Each row is a point. Each copy is the shape, with its points in the same order, turned, moved and blurred by noise. Some copies are also mirrored. Which?
In the rows, zero is written as 128.

Shape:
[[147  96]
 [110 136]
 [165 134]
 [116 139]
 [100 170]
 [134 100]
 [ 99 132]
 [ 92 169]]
Copy 1:
[[100 150]
 [139 114]
 [134 168]
 [141 120]
 [173 106]
 [103 136]
 [135 103]
 [172  98]]
Copy 1 is: mirrored
Copy 2 (8 x 2):
[[135 162]
 [140 108]
 [ 93 144]
 [126 109]
 [119  76]
 [140 154]
 [146 104]
 [130  74]]
Copy 2 is: only turned
Copy 3 (8 x 2):
[[156 160]
 [140 105]
 [112 152]
 [137 107]
 [117  80]
 [162 141]
 [150  99]
 [126  74]]
Copy 3 is: only turned

Shape:
[[124 123 113]
 [144 113 127]
 [112 173 152]
 [118 116 112]
 [ 61 128 129]
 [139 159 129]]
Copy 1 (6 x 3):
[[135 140 105]
 [148 132 126]
 [ 86  95 121]
 [132 145 104]
 [ 78 166  99]
 [126 101 112]]
Copy 1 is: mirrored
Copy 2:
[[143 149 120]
 [146 125 132]
 [ 77 145 126]
 [146 147 112]
 [111 156  63]
 [110 148 147]]
Copy 2 is: only turned
Copy 3 (6 x 3):
[[141 142 144]
 [121 127 131]
 [101 186 169]
 [144 136 148]
 [147 151 211]
 [115 173 136]]
Copy 3 is: mirrored

Shape, 10 rows:
[[101 149 141 115 143 151]
 [138 116 109 116 124 139]
 [112 128 101 127 123  83]
 [ 96 142  85 114 114 109]
 [125 152 136 127  84 123]
 [160 134 123  98 151 149]
 [136 107 118 112 177  85]
 [181 125 152 161 100 148]
 [111  96 152  88 137 136]
 [ 92 132  73 115 169 115]]
Copy 1:
[[114 153 137 137 109  80]
 [139 148 114 109 126 122]
 [131 129  98 153 164 120]
 [147 150 128 153 167 110]
 [144 106 143 145 117 118]
 [127 171 106 117  88 127]
 [107 155  53 139 135 115]
 [112  93 130  92  87 151]
 [147 143  90 115 103  69]
 [115 190 105 142 173 101]]
Copy 1 is: mirrored
Copy 2:
[[ 95 149 113 116 144 138]
 [138 111 110 110 132 134]
 [171 156 106 125 143 103]
 [145 160  96 101 124  89]
 [126 135 122 155 112 107]
 [129 119  94 115 120 172]
 [193 155 114 106 163 162]
 [135  74 128 174 132 150]
 [120 162 155 104 125 159]
 [152 162  76  69 172 118]]
Copy 2 is: only turned

Shape:
[[140 158 104 155 163 116  92 118]
 [136  91 188 132 112 132 152 117]
 [125 102 139 108 104 110  97 169]
 [ 86 159 108 105 113 108 104 124]
 [135 156 104 121 101  92 107 133]
 [132 126 107 121 107 120 101 128]
 [108 127 114 109 126 125 112 121]
 [131 141 101 199 138 110 104 130]
 [ 89 127 100 112 124 104 179 150]
 [121 147 105 117 230 126 135 117]
 [122 128 110 100 103 132 106 121]
 [130 156 108 154 136 135 121 189]]
Copy 1:
[[143 142  70 126 157 147 104 131]
 [133  93 142 173 101  93 163 107]
 [187  99 149 146 125 124 124 159]
 [184 126 103  90 103 144 133 142]
 [177 140 122 116 145 159 140 142]
 [159 113 116 130 127 155 141 157]
 [152 113 111 117 106 142 125 145]
 [156 105  68 141 171 158 122 107]
 [154  92 152  91 102 166 123  92]
 [ 99 141  96 103 113 132  55 103]
 [153 116 123 118 109 151 142 164]
 [159  86 122  99 182 130 103 131]]
Copy 1 is: only turned
Copy 2, 12 rows:
[[123 104 112 154 157 127 182 102]
 [113  83 149 125 136  76  66 125]
 [155  76 143  94 151 136 120 149]
 [175 145 118 141 166 136 133 129]
 [172 123 151 137 152 123 166 138]
 [161  94 139 141 140 134 138 129]
 [157 114 122 137 138 138 122 110]
 [ 97  97 138 174 169 126 181 136]
 [131 167 163 122 132 152 106 136]
 [ 93 147  89 121 130 143 154  53]
 [174 103 126 137 127 137 126 126]
 [109 119 119 108 135 142 169 170]]
Copy 2 is: mirrored
Copy 3:
[[ 64 150 145 145 151 139 140 146]
 [179  99 123 152 107 173 124 153]
 [138 110 109 155 114  86 156 151]
 [ 78 123 127 135  84 110 147 109]
 [109 157 143 150 113 105 161 121]
 [116 128 142 126 122 106 157 136]
 [102 108 127 127 114 130 149 125]
 [ 87 138 188 157 145 123 113 152]
 [122  93 127 155 115 116 117  62]
 [ 47 102 104 147 178 181 129 105]
 [117 122 122 111 107 113 159 126]
 [104 142 122 156 154  90  94 133]]
Copy 3 is: only turned

Shape (15 x 11):
[[ 98  83 150 136 116 150 124 140 123 114 127]
 [169 145 157 104 142 144 112 137 125 138 133]
 [137 133 136  91 150 133 128  69 131 112 150]
 [167 109 149 121 141 116 194 146 129 117 130]
 [162 140 102  82 136  91 101  79 138 176 145]
 [158 119 106  82 116 141 123 144 132 120 144]
 [166 125 146 127 148 147 105 113 166 125 110]
 [164 137 123 167 121 136 101 119 120 123 120]
 [141 139 153  66 121 135 127  79 130 149 100]
 [107 124  90 104 144  95 140 147 126 120 135]
 [142 128 100 159 136 155 148 140 140 188 115]
 [ 26 145 151 150 129 147 104 134 126 156 151]
 [155 112 155 157 126  98 121 140 175 117 150]
 [149 104 159 117 151 127 110 113 135 131 113]
 [100 135 134 163 114 138 118 140 141 116 120]]
Copy 1, 15 rows:
[[117 123 147 120 118  99 114 162 144  99 134]
 [124 141 131 114 163 160 161 152 146 155 123]
 [141 129 174  85 117 152 160 102 128 140 109]
 [124 122 135 148  99 177 146 171  95 136 141]
 [134 109 185 121 185 172 144  90 115 157  84]
 [113 115 125 105 140 166 129 150 131 129  80]
 [136  98 128 103 152 146 146 122 151 151 153]
 [161 120 113 130 151 112 123 128 139 167 120]
 [115 119 160 130 147 156 191  93 152 117 105]
 [130 147 150 124 132 171  88 128 103 107 102]
 [ 82 117 117 155 154 123 106 119 102 169 138]
 [ 91 193 186 126 136  83  75 118 171 121 134]
 [156  97 162 129 132 157  98 168 146 162 154]
 [143 113 148 112 155 137 153 135 134 125 148]
 [131 138 133 137 118 111  89 132 159 134 138]]
Copy 1 is: mirrored
Copy 2:
[[135 100 113 138 106 137  99 157 100 126 168]
 [159 163 137 141 140  97 141 130 142 119 141]
 [128 100 126 137 114  81 127 136 178 115 120]
 [102 151 164 176 145  84  76 143 117 113 148]
 [139 139 141 169 142 129 165 135 190 114  81]
 [109 146 114 151 153 129 136 149 145 107 163]
 [163 137 142 117 142 110 110 170 157 128 133]
 [147 175 122 116 105 142  94 149 137 120 118]
 [166  97 115 145 165  96 130 121 157 101 107]
 [ 66 118 141 137 142 136 150 150 118 114 131]
 [130 148 168 135 150 173  95 101 128 164 128]
 [145  68 147  97  73 170 157 102  92 134 157]
 [142 151 188 145 111 136 106 197 137 100 135]
 [161 125 127 142 128  99 118 169 127 133 124]
 [128 124 143  98 109 151 101 147 104 105 149]]
Copy 2 is: only turned
Copy 3:
[[146 105 142  94 100 146 108 141 155 121 102]
 [154 115 135 136 175 148 143  96 130 135 108]
 [163 104 151 115 158 134 102 115  97 130 165]
 [124 101 127 180 105 155 155 125 115 124 128]
 [146 122 170 147 183  78 126  84 129 125 174]
 [170 119 134 152 147 100 126 129 121 142 103]
 [123 115 147 141 174 158  95 104 135 152 118]
 [124 151 140 130 176 148 112 145 152 109 119]
 [172 129 190 130 150 143 125  87 122 149 156]
 [150 131 103 135 105  82 116 109 130 120 140]
 [ 82 143 134 123 144 121 158 132 165 165 136]
 [119 135 128   7 109 118 116  98 146 114 114]
 [ 95  94 144 149 143 136  95 107 137  92  97]
 [146 103 148 136 148 155 108 101 154 131 133]
 [112 144 134  96 117 139 100 131 139 113  98]]
Copy 3 is: mirrored

Shape:
[[163 153 115 109 109 111 132 163 147 142 125 148]
 [135  91 130 188  80 166  86 131 159  87 112  89]
 [114  73 155 149  86 151  65 149 138  84 124 155]
 [153 138 146 134 147 103 115 149 110 101 135 150]
 [145 133 132 132 154 135 106 113 128 137 165 143]
 [138 155 127 110 157 116 141 152  98 133 103 116]
 [153 152 101 128 144 110 164 127 117 117 138 130]
 [108 117 115 146 169  59 133 117 122 109 143 160]
 [118 168 133 136 138 134 126 164 114 131 166 145]
 [116 107 169 186  52 148  78 106 124 111 119 128]
 [167  92 134 117 113 148 162 161 124 166 106 101]
 [131 149 129  95 137  92 126 138 132 134 156  89]
 [140 143 134 120 129 140 126 139 164 169  89 108]
 [145 147 101 140 122  98  86 113  92 131 159 124]
 [118 137  68 113 145 115 135 133 110 149 119 111]
 [169 117 118 134 145 130 120 161 138 151  82 100]
 [130  78 158 135  93 163  89 104 141  58  91 153]]
Copy 1 (17 x 12):
[[ 96 154 123 163 116  97 137 156 134  95 123 133]
 [119 113  87  73 130  90 118  90 168 169  95 115]
 [173 116  99 124 125 104 130 113 145 184  85 117]
 [152 169 139 123 134 119 149 138 114  97 127 109]
 [139 160 127 103 129 140 114 165 105 118 128 145]
 [ 94 157 143 143 143 146 149 141 123  91 145  92]
 [104 159 126 119 119 140 166 141 135  89 152 148]
 [178 140 155 129 165 136 149 148 142  85 157 150]
 [124 174  99 138 134 123 140 149  96 126 168 125]
 [159 104  99 102  71 112 107  81 137 182 121 112]
 [ 78 129  85 144 122 159 128 126 128  85  84 109]
 [104 111 115 119 138 115 145 182 104  91 161 111]
 [ 65 117 134 145 138 119  95 128 119 114 117 126]
 [149 148 117  99 105 128 117 178 148 111 164 121]
 [ 94 135 113 138 152 159 128 169 165 110 160 123]
 [ 82 139 125 125 148 128 100 124 150  87  89 100]
 [150 114 145 118 114 107 155 105 148 196  63 121]]
Copy 1 is: only turned
Copy 2:
[[118 116  95 155  82 123 110 128 136 123 119 118]
 [171 147  95  63 157 149 117 108 126 130 107 191]
 [206 142 119  79 130 134  99 158 128 122 155 166]
 [138 121 118 107  94 126 136 127 107 109 158  91]
 [126 113 156 115 110 133 138 104 150 131 157 112]
 [103 143 128 131 112 115 137 136 112 119 113  72]
 [ 74 123 122 122  97 145 140 119 125 100 131 104]
 [ 96 117 145  82 107 118  89 111 130  74 173  82]
 [106 120 145 120  91 127 119 128 103 161 154 116]
 [186 167 102 104 171 170  94 109 117 138 164 169]
 [129  99 112 146 152 156 130 160 135 122  71 105]
 [116 122 161 140  95 127 117  92 100 108 100 104]
 [121 130 111 151 145  96 118 114 150 135  90 116]
 [129 153 137 109  80 170 116  81 136 126 142  97]
 [ 80 153 144 113 102 140 104 126 151 118  93  92]
 [136 121  92 116 136 117 134 125 148 124  73  90]
 [190 171 108  87 148 124 134 157 135  81 158 176]]
Copy 2 is: mirrored
Copy 3 (17 x 12):
[[112 109 142 125 151  80 145 134  95 119 130  91]
 [140  71 155 135 131 149 104 165 177 175 126 158]
 [ 81 108 131 139 146 165 123 193 145 164 108 163]
 [111 124 125  91 140 120 127 154  98  89 128 144]
 [111 138 126 103 114 118 169 150 144  98 130 130]
 [139 138 124 118 137  97 122  97  98  87 106 132]
 [140 124 115  99 105  97 133 110  93 108 145 116]
 [136 149  86 121 122 118 154 150  87  93 175 172]
 [106 106 104 132 110 114 140 138 121  70 114 104]
 [140 102 108 123 148 137 100 206 183 168 105 137]
 [114 141 169 136 127  62  97 106 136 147 109 123]
 [131 108 105 119 139  64 172 107 124  98 117 150]
 [148 130 160 148 164  95 142 110 149 117 127 109]
 [158 119 114 105 103  98 168 176 113 105 103 147]
 [164 137 124 148 102  93 161 102  94 120 115 132]
 [142 124 191 140 145  93 119 116 114 121 118 137]
 [105 123 128  98 166 182 117 159 144 191 121 152]]
Copy 3 is: mirrored
Copy 4, 17 rows:
[[122 164 130 127 162 124 111 160 126 151 144 145]
 [123  46 133 116 129 118  88  93 108 181 138  98]
 [105  60 117 102 132  84 161  89 126 166 162 126]
 [ 92 129  97 147 124 107 136 164 135 130 152 114]
 [138 129 136 168 135 131 148 139 147 123 151  95]
 [107 172 105 143 102 146 114 143 105 121 142 125]
 [126 152 110 156 126 145 112 167 132 135 102 118]
 [ 95 153 115 186  91  86 161 151 144 154  98 107]
 [149 141 121 130 131 109 146 170 103 111 140 100]
 [141  55 125  89 103  75 102  93 154 156 159 104]
 [ 89 136 159 107 138 163  93 114 114 104 129 144]
 [130 149 157 159  90 141 120 177 111 142 153 137]
 [128 164 147 144 132 128  78 104 103 133 159 130]
 [134 139 124 134  97 137 136 166 163 164 150  81]
 [129 181 131 139  95 162 131 133 111 163 110 107]
 [ 79 152 138 135 134 149  84 113 101 147 153 111]
 [110  53  81 131 126 109 136  67 143 163 156 150]]
Copy 4 is: only turned

Shape (18 x 12):
[[132  92  89 134 170  90 125 161  79 145 122 121]
 [114 157 170 116 147 143  91 106 138 130 106 166]
 [159 151 151  89 149  98 112  92 132 130  87 173]
 [111 134 135 129 113 162 143 106 147 143  85 137]
 [143 131 109 117 116 126 147 160 102 106 121 114]
 [183 126 109 158 132 109 125 150  82 120 152 113]
 [144 105 108 141 188 151 164 155 103 131 159 115]
 [ 91 157 134 116 111 169 127 155 136 133 122 129]
 [151 104 130 150 138 100 162 153  93 149 134 124]
 [152 130  87 168 131 115 144 146 134 113 134 124]
 [138  84 120 141 114 128 150 151  77 123 148 139]
 [168 155 188 101 146 106 124  99 152 115  58 153]
 [143 150 163  85 163 107 122 103 125 126  98 126]
 [137  87 106 128 111 163 127 132 155 108 140 105]
 [105 131 168 130 104 150 111 113 164 146 102  95]
 [150 120 105 117 108 130 147 133 126 166 152 119]
 [125 119  95 146 155 104 160 116  76 108 160 111]
 [127 133 108 140 102 193 122 128 103 144 107 105]]
Copy 1:
[[175 187 143 155  66 140 138 154 156 171 150  82]
 [119 127 149 123 107 112 126 137 132  69 119 150]
 [ 89 166 139 134  96  94  88 162 133  90 137 148]
 [127 149 110  99 130 125 145 137  95 105  93 119]
 [133 140 136 151 105 137 132 135  91 170 146  99]
 [124 140 138 155  62 159 114 110 132 192 135 110]
 [166 177 133 136  77 137 126  70 125 154 145  75]
 [144 118 137 121 120 118 170 115  88 111 118 123]
 [139 171 133 103  86 161 121 128 132 181 154  97]
 [140 127 104 128  85 125 108 124 115 182 115  88]
 [132 153 107 137  73 179 151 121 127 163 161  97]
 [ 92 160 141 115 140 106  54 156 113  92 137 151]
 [105 168 161 140 126  98  98 141 141 113 141 132]
 [151 140  71 154 125 132 143 100 109 146 125 125]
 [136 135 118 104 170 125 153 131 124 120  94 155]
 [124 167 111 115  95 115 159 112 119 177 137 132]
 [115 150 131 150  76 141 135 107 155 168 129  47]
 [135 154 127 136 107 156 167 110  82 140  78 128]]
Copy 1 is: mirrored
Copy 2 (18 x 12):
[[173 165  81 207 137  92 130  97 125 151 139 121]
 [ 94 106 133 147 130 144 170 135 158 108 160 153]
 [121 103 114 134 110 113 158 167 163 150 183 150]
 [129 137 123 113 105 177 148 101 133 129 153 127]
 [158 119 122 175 110 125  87  99 117 134 132 112]
 [168 174 118 183 112  96  81 113 136 105 156 123]
 [168 165  85 181 117 122 113  93 107 112  98 170]
 [133 101 145 162 129 190 134 102 129 122 118 127]
 [195 162 110 155 138 104 108  96 128 139 146 144]
 [160 163  96 140 124 121  83 112 149 120 111 106]
 [173 148 106 166 149 129  91 106  93 119 160 120]
 [101 101 128 112  98 113 137 130 174 154 193 164]
 [114 116 135 149 103  96 154 146 142 154 153 162]
 [107 172 110 148 130 164  83 107 103 138 123 129]
 [103 151 173 120 123 167 141  93 137 148 141 131]
 [176 171 129 158 124 162  98 139 124 148 128 133]
 [180 159 102 156 125  83 116 114  91 113 107 114]
 [134 165 131 161  86 188 121  90 110 109 149 102]]
Copy 2 is: only turned
Copy 3, 18 rows:
[[112 141 131  82 151 110 159 139 147 157 107 166]
 [173 147 144 140  95 146 133 156 122 100 192 121]
 [190 137  97 148 130 119 147 146 104 107 178 155]
 [152 126 131 128  90 144  95 130 128  69 132 132]
 [ 93 111 137 130 116 108 143 115 115 118 122 155]
 [ 86 127 122 134 100 114 153 118 123 177 124 175]
 [ 88 112 117  77 127 113 107 123 135 168 137 122]
 [109 120 177 131  96 134 108 148 122  79 144 116]
 [107 151 114 119 118  85 125 119 142 154 110 156]
 [ 82 116  93 128  99 135 140 141 136 129 112 150]
 [ 90 158 137 129 133 125 123  91 134 151 113 152]
 [196 141  87 141  90 100 153 127  97  79 182 140]
 [190 114 125 128 116 100 148 136 110 119 166 125]
 [103 119 130 108  98 166 122 116  86 115  96 113]
 [166 142 156 133  56 135 121 143 112  85 112 100]
 [113 127 132 141 113 118  95 147 103 141  96 153]
 [104  99 118 129 138 121 140 112 167 169 110 136]
 [116 109 175 113  70 161  98 116 128 106 120 164]]
Copy 3 is: mirrored
